Every row gives one point. Each copy is the shape, with its points in the same order, stretched, turned, moved and blurred by noise. Is it also mirrored, or only turned?

Shape:
[[ 0.09 -0.41]
 [ 0.82 -0.80]
 [ 1.14 -0.46]
 [-2.29  1.36]
 [-0.80 -2.37]
 [ 1.59  0.84]
 [ 1.08 -1.12]]
Copy 1:
[[-0.56  0.49]
 [-1.33 -0.04]
 [-1.50  0.11]
 [ 2.85  0.62]
 [-0.86  2.83]
 [-1.34 -1.76]
 [-1.77  0.62]]
Copy 1 is: only turned
Copy 2, 7 rows:
[[-0.16 -0.80]
 [ 0.63 -1.24]
 [ 0.56 -0.73]
 [-2.94  1.07]
 [ 0.54 -3.68]
 [ 0.05  1.08]
 [ 1.02 -1.55]]
Copy 2 is: only turned

Shape (7 x 3):
[[-2.32 -0.71 -1.47]
 [-0.55  0.45  1.57]
 [ 2.08  0.01 -0.98]
 [ 1.46  1.24 -2.10]
 [ 0.50 -0.34  1.26]
 [-1.24 -1.88 -1.19]
 [-2.47  1.19  0.01]]
Copy 1:
[[-2.26  0.86 -0.27]
 [ 0.82 -1.92 -1.17]
 [ 1.77  0.87  1.96]
 [ 1.54  2.84  1.34]
 [ 1.15 -2.01  0.14]
 [-1.91 -0.09  0.89]
 [-0.95  0.20 -2.07]]
Copy 1 is: mirrored
Copy 2:
[[-1.11 -1.89 -1.75]
 [ 0.90  1.20 -0.84]
 [ 1.27 -0.76  1.16]
 [ 0.35  0.26  1.72]
 [ 1.86 -0.31 -0.69]
 [-0.25 -3.39 -1.79]
 [-0.44  1.08 -1.11]]
Copy 2 is: mirrored

Shape, 10 rows:
[[ 0.44  1.83 -0.47  1.47]
 [-0.03  0.91 -1.02  0.58]
 [-0.13  0.76  1.95 -1.46]
 [ 1.50  1.25 -0.65  1.68]
 [ 2.02  0.30  1.36 -2.17]
 [ 1.31  1.42  0.96 -3.20]
 [ 2.31 -0.44  0.39  1.07]
 [-1.27  2.25 -1.29  0.21]
 [ 1.08  1.70 -1.49  1.08]
 [ 0.16  0.27  0.32 -2.77]]
Copy 1:
[[ 1.59  2.20 -1.05  1.92]
 [ 0.78  0.70 -0.97  1.52]
 [ 0.04  2.70 -0.32 -2.07]
 [ 1.84  1.64  0.07  1.71]
 [-0.10  2.31  2.16 -2.46]
 [-1.67  3.04  1.34 -1.54]
 [ 2.33  1.03  1.48 -0.89]
 [-0.09  1.86 -2.56  2.71]
 [ 1.37  1.67 -0.14  2.67]
 [-1.53  1.15  0.45 -1.22]]
Copy 1 is: mirrored
Copy 2 (10 x 4):
[[-1.50 -0.36 -1.11  0.93]
 [-0.37  0.40 -0.96  1.07]
 [-1.56 -0.79  2.06  0.55]
 [-0.82 -0.92 -1.94  0.59]
 [-0.38 -2.75  0.77  0.86]
 [-0.53 -2.50  1.27  1.97]
 [-0.15 -1.39 -1.11 -0.37]
 [-1.26  1.20 -0.25  1.84]
 [-0.39 -0.48 -1.94  1.64]
 [ 0.28 -0.70  1.42  1.43]]
Copy 2 is: only turned
Copy 3:
[[-0.04  0.54 -0.60 -1.32]
 [-0.05  0.45 -0.09 -0.28]
 [ 1.41 -1.91 -1.20  1.09]
 [ 0.53  0.43  0.45 -2.29]
 [ 2.50 -1.13 -0.13  0.89]
 [ 3.15 -0.64 -1.10  1.56]
 [ 0.75 -1.40  1.96 -1.31]
 [-0.11  1.10 -1.58  0.44]
 [ 0.76  0.67  0.43 -1.52]
 [ 1.99 -0.64 -1.34  2.19]]
Copy 3 is: only turned

Shape (10 x 6):
[[ 0.89  0.25  1.08  2.79  0.45 -0.46]
 [ 1.05  2.21 -0.46 -1.87  0.58  2.75]
 [-1.11  0.91 -0.51 -2.18  1.29  1.29]
 [-0.92  1.15  1.38 -2.11  2.56  1.19]
 [-0.28 -1.38  0.37  2.25  1.55  0.24]
 [-1.02  0.19  0.84 -1.03  2.03 -0.32]
 [-2.77  1.79  0.90 -1.54  1.95  0.52]
 [ 0.97 -0.67  0.75  1.45  1.36 -1.50]
 [ 1.87 -0.88  1.19  1.22 -1.71  0.77]
 [ 1.32  1.81 -1.21 -1.73 -1.47  1.27]]
Copy 1, 10 rows:
[[-0.85  0.54 -0.55  0.90 -1.42 -0.16]
 [ 1.76  1.10 -2.71 -1.11  0.39 -0.87]
 [ 0.32  0.97 -0.99 -2.04  0.32 -0.32]
 [-0.40  1.69 -1.23 -2.39 -0.10 -1.66]
 [ 0.10 -0.17  1.15 -0.31 -2.31 -0.15]
 [-0.76  1.69  0.00 -1.58 -0.68 -0.56]
 [-1.92  0.85 -0.68 -2.63  0.25 -0.95]
 [-0.51  1.46  0.55  0.45 -1.86  0.28]
 [ 1.10  0.17 -0.05  1.98  0.23 -0.45]
 [ 0.83  1.48 -1.90 -0.15  1.86  0.44]]
Copy 1 is: only turned
Copy 2 (10 x 6):
[[-1.33 -0.22  1.74  0.63 -0.77 -1.65]
 [-1.99  0.78 -1.00 -2.92  3.49  1.12]
 [-0.64  0.77 -0.92 -1.37  1.35  1.98]
 [-0.95 -0.10  0.07 -3.26  0.27  2.04]
 [-2.39 -0.26  0.65  1.49 -0.98 -0.64]
 [-0.64  0.18  0.00 -1.83 -0.72  1.04]
 [ 0.66  0.96  0.81 -1.86 -0.70  2.81]
 [-0.75 -0.11  0.55 -0.60 -1.37 -1.25]
 [-2.14 -2.43  0.50  0.63  1.03 -1.86]
 [-0.86  0.39 -0.40 -0.48  3.76  0.17]]
Copy 2 is: only turned
Copy 3, 10 rows:
[[ 2.17 -0.16  0.77 -0.64  0.60  0.63]
 [-1.07  1.84 -0.40  1.07 -1.66  1.80]
 [-1.33  3.23 -1.68  0.40 -0.35 -0.08]
 [-1.40  5.40 -0.66  0.11  0.26  0.93]
 [ 1.48  1.25 -0.88 -0.89  1.96  0.95]
 [-0.87  3.39 -0.73 -0.38  1.02 -0.38]
 [-0.39  5.92 -1.34 -0.63 -0.28 -0.26]
 [ 0.37  0.15  0.24 -0.84  1.21  0.08]
 [ 1.78 -1.34  1.13  1.32  0.57 -0.02]
 [-0.71 -0.88 -0.39  1.44 -1.89 -0.13]]
Copy 3 is: only turned

Shape (13 x 9):
[[ 0.90  1.69  0.35 -0.29 -1.67 -0.67  0.43 -0.75  0.04]
 [ 1.77 -0.31  0.33 -0.88  1.62 -0.49 -0.58  0.76 -1.74]
 [ 1.04  0.63  2.56  1.71 -0.22 -2.12 -1.08 -1.09 -0.05]
 [ 0.26 -0.67  0.06  1.90 -1.38 -0.34 -1.78  1.81  0.33]
 [-0.94 -0.73  0.65  0.58  0.88 -2.00  1.62 -1.65 -0.99]
 [-1.40 -0.09  1.48 -0.13 -0.28 -2.02  1.38  1.11  1.31]
 [ 0.47  0.32 -0.81 -1.60 -0.05 -0.44 -2.23 -2.62  0.55]
 [ 1.33 -0.02 -0.31  1.15  1.28 -0.36 -1.11  0.13  0.00]
 [-1.06 -0.94  0.25 -0.52  0.06  1.53  1.09 -0.02 -1.57]
 [-1.28  0.72 -0.39  0.67 -0.70  1.56  0.75 -1.11  2.04]
 [-0.04  1.54  1.44  2.37  1.02  0.60 -0.45 -2.25 -2.26]
 [ 2.23 -2.79 -0.08 -0.79  1.99  1.16  0.22  0.92  0.80]
 [ 1.84 -2.49 -0.07  0.35  0.42 -2.09 -0.66  1.66  0.10]]
Copy 1:
[[-1.57 -0.40 -1.76  0.09  1.16  1.38 -2.35  1.42 -1.19]
 [-1.75  0.20 -0.82  1.79 -1.24 -1.29  1.64 -2.51 -0.05]
 [-2.64 -1.24  0.59  0.92  0.22  3.61 -0.44  0.36  1.18]
 [ 1.64  0.30 -0.21  1.34 -0.20  2.10  1.68  0.57  0.42]
 [-2.72 -1.71  0.05  0.48  1.89 -0.33 -0.62 -1.41  3.02]
 [ 0.34 -2.99 -0.88  1.93  0.73  2.18 -1.52 -0.02  2.77]
 [-1.13 -1.65  1.54 -0.52 -0.14 -2.78 -0.74  2.65 -2.39]
 [-0.53 -0.64 -0.26 -0.66 -0.32  0.12  2.56 -0.99  0.08]
 [-0.57  0.17  0.48  0.83  2.09 -2.22 -1.28 -2.76  0.79]
 [ 1.15 -2.09  0.44 -2.81  2.89 -0.07 -1.72  0.71 -0.25]
 [-4.00 -0.52  0.95 -0.08  3.30  0.65  0.05 -2.07  0.21]
 [ 1.29  0.30  0.49 -2.37 -2.14 -1.87  2.05 -3.77  0.92]
 [ 0.52  0.37 -0.71  0.92 -2.55  0.58  2.79 -1.15  1.96]]
Copy 1 is: only turned
Copy 2:
[[ 0.16 -1.08 -1.97 -0.18  0.85 -0.37  0.50  1.44 -0.26]
 [ 0.65 -0.07  0.36 -1.15  1.03  2.89  0.34 -1.27  0.53]
 [ 0.74 -2.32 -0.86  0.62  2.74  0.58 -0.18 -2.03 -2.45]
 [-0.91  0.53 -0.96  1.10 -0.41 -0.65  1.30 -2.64 -1.96]
 [ 1.58 -2.51  2.40  0.14  2.36  0.29 -0.04  1.76 -0.69]
 [ 0.21 -3.69 -0.22  1.72 -0.27  0.73  1.13  1.15 -1.81]
 [-0.40  0.32 -0.05 -2.34  0.15 -0.07 -1.23  1.11 -2.93]
 [-0.14  0.62  0.01  0.16  0.65  1.88 -0.06 -1.07 -1.07]
 [ 1.76  0.59  2.08 -0.10 -0.71 -0.22  0.12  0.29  0.86]
 [ 0.41  0.55 -0.13  1.76 -2.08 -0.76 -0.79  1.97 -1.43]
 [ 3.43  0.74  0.59  0.29  2.68  0.11 -0.28 -1.38 -0.33]
 [-1.22  0.77  2.21 -0.45 -1.81  3.53 -2.09 -0.97  0.20]
 [-1.90 -1.24  1.04 -0.28  0.87  1.97  0.30 -1.47 -1.24]]
Copy 2 is: only turned
